Every row gives one point. Each copy is the shape, with its points in the same order, turned, moved and blurred by noise. Some copies are also mirrored. Which?

Shape:
[[-15  -2]
 [ 19  51]
 [-33  -3]
 [ 10  32]
 [  8 -22]
 [-32 -37]]
Copy 1:
[[ -6   3]
 [-22  58]
 [-10 -10]
 [ -9  47]
 [ 28  10]
 [ 22 -33]]
Copy 1 is: only turned
Copy 2, 6 rows:
[[-13  -7]
 [ 47 -14]
 [-20 -23]
 [ 28 -11]
 [-17  19]
 [-52  -2]]
Copy 2 is: mirrored

Shape, 7 rows:
[[ -9 -13 -26   1]
 [ 29   9   2 -17]
 [ 45  10   7  -5]
 [ -7   7 -32  -5]
 [-12   4  -6 -21]
 [ 10 -97  28 -17]
 [-12   9   0  13]]
Copy 1:
[[-37  13   7   1]
 [  9  -4 -20  -5]
 [ 10 -11 -33   7]
 [-28  28  -2 -11]
 [ -5  17  19  -6]
 [-33 -78  46  29]
 [-11  29   2  22]]
Copy 1 is: only turned
Copy 2:
[[  4 -22   2  31]
 [ 12  -2 -36   1]
 [ 29  13 -34  -3]
 [ -6 -15  -7  36]
 [ -8 -30 -16  11]
 [ 84 -80 -11   0]
 [ -7 -14   7   1]]
Copy 2 is: only turned
Copy 3 (7 x 4):
[[-22   6   9  -2]
 [-11   2   9 -49]
 [ -5  -9  12 -67]
 [-14  34  17  -9]
 [ -9  13 -17  -9]
 [-94 -43 -38 -22]
 [  0  -5  16  -6]]
Copy 3 is: mirrored
Copy 4 (7 x 4):
[[ 18   0 -26  10]
 [ 25 -23   4 -27]
 [ 17 -41  14 -25]
 [ 38  -3 -23   4]
 [ 29  15  -4 -15]
 [-80  11 -22 -20]
 [ 27   3  10  15]]
Copy 4 is: only turned

Shape (13 x 8):
[[  4  -3  23 -28  24  14 -20 -21]
 [ -4 -12  -3 -27  34 -51  21 -26]
 [-21 -27  13 -15  10 -15 -41 -12]
 [-27 -43  -7  22  -5   0  30  47]
 [-14   4 -42  -9  -5 -62 -41  13]
 [ -9  26   0  -4 -13 -26 -23 -17]
 [ 33 -22  19  29  49   9  39 -18]
 [  9  21 -49  16  13  40 -12  -6]
 [ 45  -8  12  -1 -35  31  19  24]
 [ -2  15 -12  -9 -28  17   1  24]
 [-55  -6 -15  -5  22 -17   7  -3]
 [  4  14 -28  16  35 -31 -18  31]
 [-33  19 -45   0 -36  -1  46 -10]]
Copy 1, 13 rows:
[[-14  17  -9   8  30 -32 -21 -19]
 [ 35  18 -29 -35  -6 -24 -26 -31]
 [-10 -30 -23  -4  29 -27 -33 -35]
 [ 17 -43 -33  -1  -6  15  51 -35]
 [ 60 -63 -11  -8  14 -19 -49  -4]
 [  8 -23   5 -22  13 -17 -37  15]
 [ -8  37 -13   9 -56 -18  13 -34]
 [  6 -15 -25  47 -12 -24   0  46]
 [ -3 -16  34   8  -6 -41  53  -3]
 [ 16 -33   4   3  22 -15  26  21]
 [ 18 -18 -55 -21  14  12 -14  -7]
 [ 57 -24  -7  32  -7   8 -27 -15]
 [ 29 -24 -34 -39  -4  -1  28  53]]
Copy 1 is: mirrored
Copy 2, 13 rows:
[[-10  17  32  12 -13 -25 -22 -35]
 [-44 -17 -10  37  11 -59 -36 -28]
 [ -8  34  10  47   7 -22   4 -47]
 [-22 -13 -19  48  36  43  -2   0]
 [ -7  23 -16  86  -4 -52  12  12]
 [  5   7  -2  28 -20 -48  20 -10]
 [ 12 -36  -8  -6  23  -5 -65 -30]
 [ 18  34   1  -7   0 -14 -21  42]
 [  5 -11  -8  11 -51  42 -20  -6]
 [-10   6   1  23 -28  12  10  18]
 [-41   2   2  31  40 -29  13  -2]
 [ 17  -7   8  68  17 -35 -22  27]
 [-46  -6 -45  -4  -3 -12  23  38]]
Copy 2 is: only turned
Copy 3 (13 x 8):
[[ 30 -34   8   2  -3   4 -34  20]
 [ 59  31   6  23 -14  30 -29   5]
 [ 39 -12 -21  -9 -26 -18 -34  -6]
 [ 36  17 -15 -21  14 -11  52 -27]
 [ 15  52 -58  12 -30 -15 -26  21]
 [ -7  19  -3   4 -30  -1 -28  16]
 [ 63 -13  53  31   3   2  31  20]
 [-16   1  -1  45  36 -35   3  32]
 [-10 -38  -8  13  -5  24  52  15]
 [-21  -1 -19  -1   9   7  15   9]
 [ 32  38  -1  -8  18 -13 -24 -16]
 [ 31  42 -22   5   2 -17   6  51]
 [-32  45   5  28  21  13   5 -35]]
Copy 3 is: only turned
